Each row is a point. The last column is the point's height on a tilted bowl or saddle (a function of degree 2), plus a little noise. Along how many of its main directions does it bend up, bend down or stay straight?
In the rows, zero is written as 100.

Points, 10 rows:
0: 126  48 108
1:  59  68  91
2:  47  56  80
3:  96 137  60
4: 122  15  90
5: 123 164   5
6: 104  79 102
7: 123  98  94
8: 175 129  45
9:  74 143  60
Directions: 0 up, 1 down, 1 straight

Points:
0: 160 176  69  96
1: 179 102  91  79
2: 118 110  47 134
3:  93 138 147 142
4:  20 100 105 183
5:  90 102  90 135
6: 133 172  43 121
7:  69  97 119 158
8: 186  64  91  59
9: 125 118  79 116
10:  99  64 132 141
11: 117 136  85 111
12:  52 136  93 139
13:  41  11 109 178
14: 138 103 167 124
15: 124 162  54 115
Directions: 1 up, 1 down, 1 straight

Points (23 x 5):
0:  72  80 146 150 102
1: 130 120  89 102 116
2: 140   5 104  62 151
3:  85  85 172  98 101
4:  39 102  96 174 139
5:  87 143  95 117 123
6:  99  57  96 132 102
7: 169 128  69 159 158
8: 152  14  77 104 146
9: 128 144  82 102 133
10: 128 114  95 107 111
11: 118  85  97 173 118
12:  85 131  51 113 137
13: 111 150 186 130 137
14: 169 135 136   9 195
15: 103  85 161  91  98
16:  73  50 125 110  98
17: 148 139 175 140 135
18:  69  81 108  75 104
19: 185  75  94  96 140
20: 115 126 122 115 107
21: 104  75  57  69 126
22: 100  64 100  71 107
Directions: 4 up, 0 down, 0 straight

Points (41 x 7):
0:  88  84  92  65 101 116 128
1: 116  66  69 116 107  98  97
2:  65  89  79  55 132  76 164
3:  60 134  62  66  91 147 149
4: 101  95 131  21 144  81 195
5: 140  54  40 110  84 118  87
6: 111 116 119 139 121  40 146
7: 104 103 131 101 150 122 111
8:  91  65 153 151 105 145  90
9:  84 113 107  56  89  67 150
10:  77  67 100 132 101  95  97
11: 132  97 136  54  83 112 136
12:  83  99 107  43  93 142 152
13: 106 126  57  30  98  88 147
14: 116 129  86  28  94  79 146
15: 162  90 154  67  37  84 103
16: 116  92 100 104 135 129 103
17: 115  91  75  18 130  78 178
18:  82 150  83 120  80 123 138
19:  93   5  90  90 118  69 148
20:  69  98 134 142 107  48 131
21: 119 107 106 107 100 181 127
22:  56 111  73  73 119 104 138
23: 147  93  85 101 115 132 107
24:  81 130  77 140 169 106  95
25:  43  76 140 115  88 110  99
26: 126 109 165  77 114 105 149
27:  75  62  60 147 121 131  65
28:  76 102 143 109  71  42 142
29: 108  40  68 121 104 137  92
30:  52  95 115  74  68  83 146
31:  74 120 150  83 123  92 138
32: 140 153  56 158 130  90 137
33:  61 112  35 153 131 116  84
34: 108 106  48  90  60  84  98
35: 105 168  58  94 101 166 147
36:  73  93 115 109 130 107  98
37: 130  95 140 118  93 155 134
38:  65  74 106  84 104 172 106
39: 122 136  83  89  75 100 114
40:  69 109  74 116  90  35 147
Directions: 4 up, 1 down, 1 straight

Points:
0:  71  59 139  85  84 110 103 102  52
1: 139  71  67  82  73 144 124 126  69
2:  88  98 164  57  82 123  55  70  68
3: 135  90  96  25 124  94  89  92 129
4: 122  84  69 189 107  68  77 126  45
5: 124 116 117 124 136 113 109  54  98
6: 113  74  63 165 153 110  88  63  81
7: 100  57 109 113  98  82  64  29  82
8: 129  96 107  80  95  64  95  77 103
9: 112 112  88 117  61  72  63  99  79
10:  64 147 120 117  75  91  82 103  62
11: 144 132 100 122 100  67 114  88  99
12: 105  93  95  76 109  90  70  83 113
13:  65  86 110  54  88  66 131  95  66
14: 129 118  92 165  79  56 106 173  15
15: 143 128  91 111 100  59 120 140  94
16:  59 123  72 113 130 139 139 109  57
17:  93 132 110  47 147  91  60  83 124
18:  86  96 100 100 100 107 110  92  87
19: 138 104  50  89 141  74 108  88 154
20: 135  95 103 149  90  79 120 125  53
21: 104 107  89 116 105 131 118 103  84
22: 126 108  87  94  76  81  75 165  75
23: 195  97 102 101  91  71 112  85  89
24:  85 111 106 125 117 107 154  86  59
25:  92 111 122 117  96 100  85 106  84
26:  64 102 115  90 102 122  94  83  73
27: 112 162  73  59 133  68  51 106 127
28: 106 112 123  74 109  68 108 111  98
29: 104  96 120  72  86 107 105 146  75
30: 108  93  84  85 128  93 100  99 118
31:  94 114  80 110 122 115  63  99 110
32:  67  62  66  97 115  61 114 123  64
33: 129 113  93  89 123 101 147  97 125
34: 137  91 143  71  97 134 103 168  39
35:  51 134  89 171  63  90 119  93  39
36:  74 157 107 169  99  94 111  16   5
37: 112  97 120 130 100  90  95 148  63
38:  58  99 118 126  80  93 119  96  53
39:  98 100 169  76 154 122 102 118  40
40:  85 113  94  84 158  74  95  35 125
41: 165 114  77 133 111  98  87 110 101
42:  76 109  47 106 153 104 164  92 104
43: 139  53  73  99  97  75 103 135  69
44:  86 123  87 134 106  56 136 106  69
45:  91 112 136  88  87  76 131  71  64
46:  95  52  87  70 111  63 118  80  81
47: 169 112  68 103 128  97  39  98 142
48: 112  68 106  75 106  83 108  82  95
49:  90  74  69 159 126  82  86  94  74
50:  87  92 140  70 106 133  53 112  85
51:  72 183 115 132 141  83  85 105  38
52: 115 121 159  85  91 127  74  58  74
53:  62 115  73  76  39 113 146  93 113
54:  83  76  81 106 109 114 131 118  73
55:  59 123  84 109  78 121  71  81  88
56: 121  77  92 118 127  46 118 153  72
57: 167 101  94 117  85 108  56 151  77
58: 110 100  91 113 105 109 116 121  90
59: 130 130  96 121  51 102 102  84  73
60: 111  83  83  94  58  76  55  62  67
61: 108 145  42 112  92  88 105 100 106
62:  84  51  62 121 124 116 135 102  52
63:  98 140 100 118  66  73  88 125  71
64: 106 125  78  86  82 138 116  97 103
65:  81 124  90  71  83 113 116 128  96
66: 122 117 156  96  93 124  87  74  73
Directions: 2 up, 6 down, 0 straight

Points (61 x 9):
0:  80  71 105  93 113 100  59 126 108
1: 145 125  99  92  80 135 134 119 101
2: 140  80 110 149 101  71  91  83  97
3:  81 104  88  90 109 102 114  98 109
4: 103 112  79 110  73 111 176 106  90
5: 118  45  83 114 113  55 129  53 108
6:  89 118 138 140  77  77 151  79  91
7:  88  64  49 119  75  74  99 136  93
8:  96 138  72 142 117 126  87 126 181
9:  84  54  94  85  52 113  59 115 127
10: 134  96 101 115  80  94  55 133  84
11: 101 137  68  62  75 103  76 119 128
12: 121  39 105 103 112  93 128 131  95
13: 147  85 153 101  87 121  95 106  92
14: 122 113  78 129 111  86 121 135 117
15:  78 149  86 162 124 101 117 112 178
16: 144  69  86 109 118 148 104 120 122
17: 103  85 133  57 138  92  76 138  83
18: 129 104 162 121  91  97 117 105 106
19: 108 148 112 121  95 124  93  78 136
20:  98  62  81  85  96 125 119  94 103
21: 104  96  80 124  57 120  66 101 123
22: 107 138 108  88  66  82 138 142 119
23:  82 117  34 119 123 129  70 140 177
24: 121  81  74  18 119 100  86  93  67
25:  70 115 131  43 139 115  55 136  77
26:  82 119  59 125  80 125  76 131 166
27: 158 126  61 104  99 115 104 121 112
28: 115  95  96  69 104 174 103 104 109
29:  36 122 107  60  57  73  89  97 112
30:  84 112 136  65  75 125  47 115 134
31:  98  86 151 121 109  67 141 117 115
32:  73 132  67  85  85 129 141  85 127
33:  95 136 116  57 118 148  91 103 118
34:  70 103  86 112 103 102  75  48  74
35: 127 136 103  86  59 104 130 147 109
36: 130 124 114  57  99 126  47  78 106
37: 142 113 108 101  89 119 107 110 106
38: 101  73 132  74 108  93 114  30  46
39:  85  90  83  79 105 102 125 139  95
40: 115 109  90 132  68  96 133  67  82
41: 106 114  95 140 122  93  87 119 135
42:  83  70 100  75  80  92 111  89  87
43:  77 126  87  82 113  34  94  75  73
44:  87  48  49 145  93  94 160  96 130
45: 100  81  96 112  57 104  89 109 102
46: 108 126 117  66  99 125 104 133 119
47: 146  54 108 134 125 147 146 106 109
48:  76  81  85  61 120  84  61 112  79
49:  69  77  52  59  72  94 140 127  88
50:  74 136  91  75  93 104 109 112 128
51:  33 124  40  96 117 174  45  90 195
52:  75   5  53  39 138  89 103 102 115
53: 128 120  71  98 104  90 104 137  97
54:  90  68  68  76  48 114 160 118  72
55:  91 126 126  70  97  86 108 126 119
56: 101 115 145  74 127 107 129  94 100
57: 114 106  86 120 151 126 130  66 148
58: 160 110 129 115  90  74  83  60  79
59:  75  92 118  64  53  47 104 129 100
60: 134  57 108 109 109 154 132  79  88
Directions: 3 up, 3 down, 2 straight

Points (72 x 9):
0:  81 121 133  85 107  89 129  77  80
1:  93  68 125 106 119  91 117 101  74
2: 115 158  97 121  76 127 110 163 111
3:  50  64 124  90  74 100  50  88  86
4:  71  74  63  95 141  92  96  80 116
5: 103   5 134 111 130  92  87  57   5
6: 107 106 101 110  77  66 112 119  88
7:  78 137 110  64  88 114 132 125 109
8: 120  93 125 105 141 141 124  77  77
9: 150  87  71  87  86  92  88  89  85
10: 114  99 129  81  69 101 135  99  82
11:  80 129 123  79  95 120  87 104 113
12: 118 134  32 119 101 121  96  83 109
13:  48  27 105 125  97  78  93  89  56
14: 124  92  91 148  50 106  73  89  81
15: 138  82  78 111  95 126 125 101  95
16: 139 176  14  93  47 130  62 102  93
17:  93  49 170  74 157  79  68  92  54
18:  87  73 137 157 131 125 103 119  77
19: 137  39 105 116 105  99  59  47  31
20: 111  66 173  68 108 139  86 138  56
21:  62  98  62 158  95  97 120 120  92
22: 168 123 104  71 126 121 105 115  94
23: 130  90  76 107  55 136 110 126 103
24: 140 102  57 139  70 138 140 109 107
25:  31 110 128  74 100 133  81 107 130
26: 118  67  97 146 116  44  52  77  52
27:  72 104  92 144 144 141 116  97 110
28:  66  81 115 116 154 118  45 159 153
29: 113 150 111 127 108 109 105 125 113
30: 146 125  93  44  76 112 115 116 100
31:  94  48 103 118  60 114  78 153  72
32: 180 142  97 124 152  94  33 132  90
33: 141 158  99 147 113 111 145  88 101
34:  50 104 143  49  94 120  70  81  98
35: 154  41  63  52  82 142  73 112  58
36: 144 101  64  41  50  88  95  88  79
37: 132 143 129 148  97 107  75 107 106
38:  51 167  78  58 151 101  71 100 167
39: 128 134  93  60  17 100 104  83  91
40: 158 134 148  80  78  91  89 144  84
41: 114  77 133 104 135 125 107  73  71
42:  37 102 115  55 131  78  66 146 153
43:  98  82  77  75  95 130  96  52  85
44: 102  95  92 137 104 118 131  97  92
45:  92  93 133  65  97  84 138 106  73
46: 133 127 106 133 111 143 151  47  79
47:  98  72 112  46  72 114 114 148  85
48: 132 117  97  93 157  25 109 100  62
49: 136  72 127 110 158  83 156  57  23
50:  86 105 101  82 109  78  44  71 106
51: 116 120 150 112 128 105  94 123  94
52: 108 158 121  99 130 149  99 105 115
53: 126 113 101  99 149  65 131 126  82
54:  64 125  76  88  92 124  69 103 133
55:  56  84 118 103 165 126  84  61 121
56: 130 129 136 108 128 146  98 121  99
57:  69  89 132  91 116  69 121 104  78
58:  66  96 111  63  57  70 111  90  69
59: 122  83 104  97 170  72 165 120  55
60:  51 117  84 101 127  66 157  76  80
61: 171  80 125 117 108 120 118 112  74
62:  81  70  81 114 160 125  98 102 121
63: 145 103  75  71  65 131 121  96 106
64: 127 104 120 104  91 109 195 119  84
65:  35 112 108  69  76 154  98  44  80
66: 106  80 131 137 120 144 100  80  75
67:  98  82  96  83  93 115 118  64  82
68: 116  58  64  84 121  45  75  69  55
69:  91  93 160  81 144 105 124 128  75
70: 175 160  94  94 102 118 138 135 114
71:  76  78 145  88 136 123  61  92 108
Directions: 1 up, 6 down, 1 straight

Points:
0:  91 126 120  84 124  77  90  93  71
1: 130  80  98  66  75  86 117  39  79
2:  64  44 123  68  55  73  40 127 117
3: 144  66  76  91 151  93 120  43 110
4:  59 111 100 112  95 159  80  91 118
5:  53 127  94 107 117  42  76  99  65
6: 108 110  97  73  90 127  87 120  82
7: 148 103 173 134 116 141 109 163  44
8: 123  81 127  67  94  57  94  95  76
9:  98  60  89 107 114 105  97  85 137
10:  63 146  95 135 111  69  89 101  70
11:  91  96  93  90 158  77 151  59 110
12:  41 121  94 178 115  93  68  87  83
13: 125  94  73 157 100  71  60 101 112
14:  70 110  85 106  74 134  74  99 122
15: 112  40 112 126  50 108 115  74 122
16: 125  79 108  94 117 102 115 155  99
17: 100 131  42 120 122  83 111 107 103
18:  95 138 106 167 115 134  89 139  81
19:  41 122 107  46 141 106  89  47 146
20:  53  69 131 173  98  72  73  97  68
21:  94 104 100  75  75  32 148  33  23
22:  90  43  57  49 136 124 120  98 195
23:  79 110  27  53  74  93 116  95 122
24: 103  43  95 120 152  81  41 134 152
25: 144  70  53  98 122 129 105 112 104
26: 106 124 101 121  85 106  45  90  85
27: 108  81 104  83  45  92 130  74  85
28: 137 134 116  59 112  88 100  39  50
29: 161  67  24 122 112  71  78 137 178
30:  68  46  60 112  97 124  93 112 170
31:  38  87  74  78  89  75 115  66 152
32: 140 158  69 120  47  84  80  71  51
33:  83 112 125 105  54  35  84  84  24
34:  48 106  94 105  98 101 120 149 116
35: 105  72  95 128 166  76  94 129 119
36: 164 100 130 135 100 115 116  79  44
37: 125 147 118 138 144 140  85 155  37
38: 138 137 125 118  27  79 102 130  19
39: 106 104  29 143  76 134  84 128 139
40:  36  92 114  99  70  95  86 168  97
41:  53 127 161 135  91  45 130 124   8
42:  95 114 105 114  91  56  81 111  65
43: 134  51  66 107 121  80  53  15 143
44: 108  87 123  99  89 102 140  95  92
45: 115  77 120  66  64  79 111 100  82
46:  66 164 118 119 109  83 119  91  67
47:  79 111 100 126 121  67 118  58  75
48: 114 115  32 139 122  79  89  89 118
49: 100  72 149  81 123  92 111  53 122
50: 166  45 116  62 150 121 112 121 135
51:  89  46  84 134 165  73 106  62 130
52:  83 160 128 123  64 129  96 156  82
53:  81  95 115 114 142 100  66  83  93
54:  53 195 112 117  98  99 121 140  74
55:  65  99  99  56 114  66 106  71 125
56: 137  52 106 113 118 111  48 140 119
57:  79 135  95 107 124 112 135  71  98
58: 131 125 124 137 155  75 101 106  37
59:  62  81  93  74  79  92 151  66 135
60: 116 109  41 122  82 114  67  40 117
61:  88 148 125  94  85 131 110  99  93
62:  98 133 139 124 158 121  52 142  24
63: 113  93 106  96 102 118 119  77  98
64: 125 112  68 140 101 151  36  91  92
65: 103  81 129 102 121  80 129  61  93
Directions: 2 up, 3 down, 3 straight

Points, 61 rows:
0: 123  88 146 129  60 118 123 102  93
1:  84 113  95 113 109  95  88 112 105
2: 111  95  72 140  49  63  55  95  92
3:  82  83 107  82  72  86 133 145  76
4: 145  99  46  93 118 109  89 110  68
5: 104 114  80  89  51 100  93  99  89
6:  57 152 147  66 125 120  81 113  96
7:  81  87  49 138 128 165 117 146  74
8: 141 100 105  90 121  96  89  73  98
9:  87  82  92  48 104  76  71 120  88
10: 164  55  73  86 125  32  60 172   5
11: 120 145  74 131 120  89  92  78  91
12:  71 110  67 101  61  97  86 157  66
13: 125 114  82 113  94  61 105  83  88
14:  71 111  89 143 102 134  88  91 109
15: 102  88  48  69  96 144  41  65  94
16:  74 100  87 165 119 116 162 134  74
17:  86  88 124  73 120 111  69  83 117
18:  74 144 118 119  71  41 129 138  60
19:  95 143  72 105  93  70  73  68  99
20: 123 167  80  80  75 143  76  90  83
21:  61 128 136  76 139  75 110 110  96
22:  50 140  25  71 101 106  71 128  56
23: 119  97 109 142  71  96  95  95 103
24:  67 108 153  93  92  95 118 156  87
25: 129 110 130 105 125  69  54 139  84
26:  65  71  57 104 131 104 175 142  65
27: 146  81 122  85  98 111  97  82  99
28: 117 142 100  95 130  60 112  86  83
29: 105  84  94 103  85 101  34  83 114
30: 117 121 110 140  97  52  83 124  87
31: 118  98  81 158 150  77  93  89  83
32: 179 108  76 134 111  80 100  58  73
33:  77  82 117  79  71  97   5  99 109
34: 112  91  54 113  64 134  87 169  56
35: 123  91  92  97  87 164 105  55  99
36: 110 101  89 117  95  78 119  63  95
37:  96  96  83 120  89 120  96 116 100
38:  99 116 129 101  59  84 104  97  98
39: 116  83 127 161  92 101  81 128  98
40: 130  78  56 104  98 109 101  87  85
41:  93 101  99 111  97  74  30 130  97
42:  99  88 123 126  51 102 112 132  86
43:  96  95  43 110  82  63 106 125  61
44: 100 140  50  76  61 144  72  82  84
45: 174 116 102 142 110 146 102  56  84
46: 155 113  78  43 118 111 111 125  54
47: 117  86  76  78 150 142  88  75  91
48:  87 118  91 103  94  86  79 140  89
49: 127  99  58 142  90 129  98 135  75
50:  66  55 119  71 117  95 103  75 107
51:  85 102  70 109  98  92 131 119  83
52: 127 128 101 116 134 123 126 154  70
53:  97 102  30  82  92 117 120  87  70
54:  87  95 125 150  74 116  87  71 115
55: 166  57 156 145  98  65  48  75  88
56:  83 101 141  61 168  94  91  65 101
57:  71  79  94  65  67  60 136  81  75
58: 120 133 110 115 102  70  98  95  97
59:  94  89  65 130 140  71 138 110  71
60:  92  92  79 149 111  86  90  74 101
Directions: 0 up, 7 down, 1 straight

Points (69 x 9):
0: 116  84 131   5  94 142  44  98 160
1:  54  66 105  32 126 122 117  87 106
2: 137  56  78  86 128  85 106 121 123
3:  98  64  86  89 137  78  70 142 125
4:  87  98  67 167  68  80  85 136 190
5: 127 118  95  81  97 123  98  95 109
6:  49 121  76 160 102  93  56 132 185
7:  86  94 137  61  78 124 108 103 125
8: 111 102 124 105 112  87 159  97 148
9:  91  29  66  70 172 141 168  70 129
10: 103  92  70  83 146 109  68 118  92
11:  44 125  99  85  92  64 102 120 153
12: 132 132  77 124 138 143  57 133 141
13: 102  87  92 102 103  96 124  89 105
14: 127  99  33  91 149 154  68 114 115
15:  85 111 134  53 115  73 102 129 136
16: 100 101  86 151 110  89  73 105 131
17:  90  88 126 120 102  82  87  95 127
18:  64 140  56 103  90 128  35  80 160
19: 114 117  86  79  85 102  99  54 105
20:  89 111 109  90  84  76 104 123 138
21:  41  91  97  70  85 101 125 122 138
22: 127 155 116 122 110 111 122 122 159
23: 114 101 112  60  79  78 115 122 141
24:  94 125 107  86 115 102  63  65 104
25:  87 116  75 100 100 127  78  68 103
26:  22  65  81  96  55 121  63  80 157
27: 103 120  97 143  78 131  63 122 165
28:  76  64  75  54  85 137 136  82  97
29: 139 101  92  87 130  60 123  91 112
30:  75 124  97  73  58  73  83 128 164
31:  89 120  47  90  97  69  74  93 118
32:  79 119  75 129 140 104  76 109 107
33:  89  55 109 109 135  81 112 146 150
34:  92  90 105 119 139 160  78 105 120
35:  82 145  79 126 107 132  81 112 138
36:  86  79  98 119  90  81  44  96 135
37: 126  93  65 114 106 101  72 122 123
38: 143  98 117 139 110 112 124  61 143
39:  80 105 110 102  67  83 143 113 156
40: 132  88 107  95  89  53  83  93 136
41:  33 117  47 112 131  99 104  60 119
42: 111 116  74 100 119  92  98 116 104
43:  89 115  53  91  74 135 124 117 127
44:  57  58  74 118  69  92 138 126 160
45:  56 108  86 118  71  83 114  87 143
46: 166  86  84 136  77 136  73  88 162
47: 131 118 106  89  88 107  65 144 156
48: 112  85  85 104 147 138  58 112 107
49: 119  98 108 150  74  86 100 118 167
50:  86  58 145 103 100 127  89  75 128
51:  66  80  89 141  70 147 124  61 142
52: 128  94  95  57 109 124  82 120 115
53: 165 100 118  84  92 160  92 110 158
54: 122 122  99  96  94  79 103  87 118
55:  93  74 104  96  85 135  97 109 116
56: 130  64  73 116 102  53 100  88 125
57: 128  67  81 111  98  77 131  82 121
58: 103 120  99 136 132  99  78 134 131
59: 125  86  81 147 106 134  92  82 127
60: 121 133 120 100  69 102 121 118 160
61:  62 115 125 115 126 119 122 100 129
62:  83 119  54  94 110 101  75  68  99
63:  57  96 120 146  98  96  86 119 161
64: 140 133  92 104 143 115 102  53  96
65: 125 115  54  88 111 161 111 153 147
66: 117  97 148  62  81  66 118 140 183
67: 134 126 111  96  51 115  73  99 159
68:  77 116 154  59  96  66  73  96 150
Directions: 7 up, 0 down, 1 straight

Points (67 x 9):
0: 119  82  73 124  53  79  88 154 104
1:  84 146 114  43 109  46  71  67  90
2:  92  54 148  70  62 119  77 161 106
3:  69  52 107  74 138 114  63  86  66
4:  79  94  95 102  74  67 107 135 108
5:  83 140  31  43 112  76 138  48 109
6:  87  85  99 103 110 137 131 130 117
7: 148  77  78 120  70  38  44  71 119
8: 116 124 188 124  48  34 129  40 130
9: 122  58  83 155 124 111  96 100  92
10: 177 154 183  81  96 140 133 105  59
11: 119 133  34 194 145  92  84 153  78
12: 101  94 109  79  44 102  96 107 118
13:  76 133  94 104 132 112  81  80 122
14:  91 106  82 113  75  77  57 103 113
15:  64 128 105 134  88 118 144  10 154
16: 159  83 108 136 116  45 128  63  90
17: 114 140  81  88 116 122 105  67 107
18: 142 142  37  74  52  91  31  88 144
19: 129 117 100 102  64  46  77  59 123
20: 124  90 105 137 134  80 120 103  87
21: 120  53 102 103 128  56  95 129  76
22:  80  91 105  92 154 121  45 139  90
23: 121 111  97 110  67  88  99 111 112
24: 177  82 115  68  63 117 123 103 112
25:  46  81  87  91 178  90 136  69 100
26: 113  99  71  92  88  67  88  76 117
27:  87 140 138  84 150 143 101 103  97
28:  76 109 142 135 140  43 105 125  97
29: 101 125  20  50 173  86  18  45 153
30: 125 123 102  71 192  73  97 160   5
31: 104  64 113 106  74 136 113  87  98
32:  77 161 123  94  71 144 101 113 155
33: 107 139  95 180 181 141  79 109 136
34:  85 149 125  87  79 128  73 104 124
35:  84 151  70  48  99  93  86 148  79
36:   6  88 132 129  86  73 111  95 152
37:  57 110 133 114 121 126  69 147 126
38: 130  72 120 124 118  37  50 123  82
39: 103 105  79  63 100  55 101   5 118
40:  63 148 104  98 135  87  55  90 122
41: 185 102 104  92 123 121 131 116  87
42: 123 103  98  36  78  98  70  88  81
43:  88  25 146  54  59  76  28 101  24
44: 113 105 114 143  73  76 156 111 111
45:  58 117 114 110 102 100 100  70 131
46:  98  91  93  71 104  91  48 119  85
47:  87 126 122 115 145 164 114  73 139
48: 121 128 112  96  99  92  84  93  96
49: 124 101 138  77 124 114 115  92  72
50: 129 121 137 114 117  91 120  97  85
51:  55  99 109 119 145 106  25  99 116
52: 116  85 140  93  50  79  57  90  85
53: 142 164  87  91  85  78  96  83 105
54:  84 114 115  57  10 110 114 151 173
55:  27  85 109  52  93 143  80 102  96
56: 101  58 141  94 144 116 171 104  86
57:  96  79  92  95 142 106 127 169  72
58:  55 118 159 126  83 143  61 130 155
59:  58  67  56 120 113 122  93 123 100
60:  89 124 125 150  69 144  74  89 122
61: 107 151  93  91  72 139 111 107 130
62:  73  58 133  93  92 112  96  72  78
63: 122  73  97 114  65  85 102 121 101
64: 176  74  83 134  86 137 137  51 100
65: 138 117 159 130  61  54 141 143 117
66: 111  66  92 167  64  78  38  63  53
Directions: 3 up, 3 down, 2 straight
